Each point is reached from the start by the listed moves, each made once or not at all, plus a little noise. Say if it took an odd or an even number of moves. Then give how often each move was made.

Moves:
(1): [ 78 -14   1  15   6  20]
(2): [ 19  86  17  -1   5 -10]
(3): [  2 -32 119 -21  -7  -3]
Start: [-11  -5 -22  -9  14  15]
Points:
[ -7 -37 101 -29   7  16] => odd (0, 0, 1)
[  4  84  -4 -16  27   3] => odd (0, 1, 0)

Moves:
(1): [ 58 -20 -18  35]
(2): [ 8 64 19 -4]
(3): [ -1 -22  70  26]
(4): [-28  11 -19  45]
Start: [ 17  -5  -7 -15]
Points:
[ 17 -25  64  10] => odd (0, 0, 1, 0)
[84 39 -8 15] => even (1, 1, 0, 0)
[55 27 44 85] => even (1, 1, 1, 1)

Moves:
(1): [51 -7  0 -1  6  4  8 -7  1  1  3]
(2): [ 16  75   9 -14  11 -16  -1  14   9  12  -3]
(3): [ 2 -2 65 -4 -5 -2 -1  0 -8  3 17]
(4): [  6  10   9  77   4   4 -20 -12   0   7 -15]
(5): [ -1  -1  -4   1  82  10  -2   4 -16   2  -3]
(6): [  3   3  11  -2  -6  60  12   3   9 -19  -9]
(7): [-10   2  -3  14   5 -16  54  -1  -2   1   1]
(8): [ 18 -10  -2   0 -12  -5 -11  84  13  12 -14]
Start: [-16  -9  21   4 -10  -9 -33  -6   5   6  -2]
Points:
[ 68  46  25 -11  77 -15 -38  87  17  39 -16] => even (1, 1, 0, 0, 1, 0, 0, 1)
[ 59  72 121  59  -2  42 -33  -8  18   7 -11] => odd (1, 1, 1, 1, 0, 1, 0, 0)
[ 52  62  28  -8  87  -7 -28   6   0  23  -7] => odd (1, 1, 0, 0, 1, 0, 0, 0)
[ 30  -4  28  95   2 -17   8 -25   0  15 -12] => odd (1, 0, 0, 1, 0, 0, 1, 0)
[ 15  58  30 -10 -12 -34 -46  93  32  30 -21] => even (0, 1, 0, 0, 0, 0, 0, 1)

Moves:
(1): [ 49   3  -9  -9  -1   5 -12  -3 -16 -21   9  -2 -10]
(2): [ -4  82  15   4 -24 -10  -7   0   3 -17 -17  11  -7]
(3): [ 11 -13  58   4  10   5 -20 -14  18 -19  -6  -8  10]
(4): [ 22 -11 -15  60  -9  10   3   0  15  11  12  -2  -7]
(5): [ -6  18  -5   8  59   2   7   6 -13   4  23 -10  -6]
(6): [ -8  18  -7   0  -8  55   9   3 -15  -6  -8 -15   7]
(7): [ 11   9  13  -4 -10   1  59  -2   4  -4  22 -20  -4]
(8): [-11 -10   8  15  -9  -8  16  71  -7 -16 -15   4   7]
(9): [ 20  12 -14 -15  -5  26   0  18  65  -9   0 -10 -24]
(10): [ 31   0  37 -18   1   4  14  27  -3  65 -22   2   0]
(11): [ -4  -4   0   1 -20   4 -34  16   0  15  53  -3  29]
Start: [  6  16 -38  19 -26 -15 -24   6 -47   9  30 -25 -26]
Points:
[ 55  -8  19  30 -48  -7 -72  73 -51 -33  70 -35   9] => even (1, 0, 1, 0, 0, 0, 0, 1, 0, 0, 1)
[ 81 100  28   8 -69 -25  47  98 -65  13   6 -30 -41] => odd (1, 1, 0, 0, 0, 0, 1, 1, 0, 1, 0)
[ 21   0   8  19 -54 -14 -25 121 -55  73  44 -22   9] => odd (0, 0, 0, 0, 0, 0, 0, 1, 0, 1, 1)
[ 24  96  49  23 -49 -18   7 -12 -22 -29  28 -43 -26] => odd (0, 1, 1, 0, 0, 0, 1, 0, 0, 0, 0)
[ 55 -24  49  80 -53   2 -43 103 -23  65  54 -32  11] => odd (0, 0, 1, 1, 0, 0, 0, 1, 0, 1, 1)
[ 13  13 -44  19 -61   5 -43 110  11  -1  68 -34 -15] => odd (0, 0, 0, 0, 0, 0, 0, 1, 1, 0, 1)
[104 111   3  60 -94  79 -27  22  26 -41  95 -70 -33] => even (1, 1, 1, 1, 0, 1, 1, 0, 1, 0, 1)

Moves:
(1): [  4   3 -21  14  24  -2  15  37 -29  14 -44  10 -15  34 -10  31]
(2): [ -6  33  27 -16 -35   3  21 -11  -8  12   8 -16  56  10  46  30]
(3): [ 42   8  42 -18  11 -22   4 -17 -17  12  18 -37 -36 -16  -9 -19]
(4): [ 13 -27  51  -2 -10 -10   8  18   8  16   5 -29  19   1  17   4]
(5): [ 20   7   4  -9   0   4  -1  30  25  16  16  39  37   8 -17 -15]
(6): [-49 -30  13  -3  27  50  10   5   6 -27  16 -50 -34  18  40  -3]
(7): [-14   1 -39   0 -14 -21   6 -12  10   8   0  -3  18 -12 -16 -49]
(8): [ -5   3  28 -14  -9  14  25   3  29  24  -3  -8   2 -16 -50 -37]
(9): [ 14  -1  17  -3   0 -36  18   2  19  14 -14  10 -16  31  47 -18]
(10): [-23 -24  23 -22   9  26  14   2 -27  33  11  -7   6  -5 -33  22]
(11): [  1  -2   3   7 -16  15  -3  15  17 -12  25  17  -7  12 -17   1]
(12): [ 14 -18 -11   3 -19  22  -1 -21  -1 -32  20   6   7  -8  21   3]
(13): [ -9  -1  12 -17 -20  20   1 -18   4  -1  -2   0  33  28 -13  10]
(14): [ -6  15  25  15   9  -9   5  15 -20   4 -13   3  11  10   3   5]
Start: [ -2   8  -9  21 -31   2  -9  -5  -4   9  10   7 -20 -25 -27   4]
Points:
[ -46  -57  102  -21  -22  114   60   91   25   66   37  -24   19   54
 -111   13] => even (1, 0, 0, 1, 1, 1, 0, 1, 0, 1, 1, 0, 1, 0)
[ 27  25  86  -1 -16   9  61  39 -25  18  21 -22  -7  59  96  11] => even (1, 1, 1, 0, 1, 1, 0, 0, 1, 0, 0, 1, 0, 1)
[  15   10   46   -8  -30   -6   14   27  -15   72   72   19   12  -30
 -113  -50] => even (0, 0, 1, 0, 1, 0, 1, 0, 0, 1, 1, 0, 0, 1)
[ 19 -27  92  -7 -90   2  56 -25  32   1  93 -94 -14  14 107 -52] => even (0, 1, 1, 1, 0, 1, 1, 0, 1, 0, 1, 1, 0, 0)
[ -14   19   50   -7 -114   23   70   30   25   69    4  -24   87   28
  -70  -10] => odd (1, 1, 0, 1, 0, 0, 1, 1, 0, 0, 1, 0, 1, 0)
[  53   54   91  -17 -106  -27   67   -2   50   50   65   18   53   -6
  -14  -91] => odd (0, 1, 1, 0, 1, 0, 1, 1, 1, 0, 1, 1, 0, 1)
[  -5   -6   63   -2  -39   59   34   23    2   58   45   37   48  -39
 -102  -18] => odd (0, 0, 0, 0, 1, 0, 0, 1, 0, 1, 0, 1, 0, 1)
[ 11 -31 121 -10  10  60  80  63  -7  58  37 -11 -65  42 -53 -29] => even (1, 0, 1, 0, 1, 1, 0, 1, 1, 1, 1, 1, 0, 1)
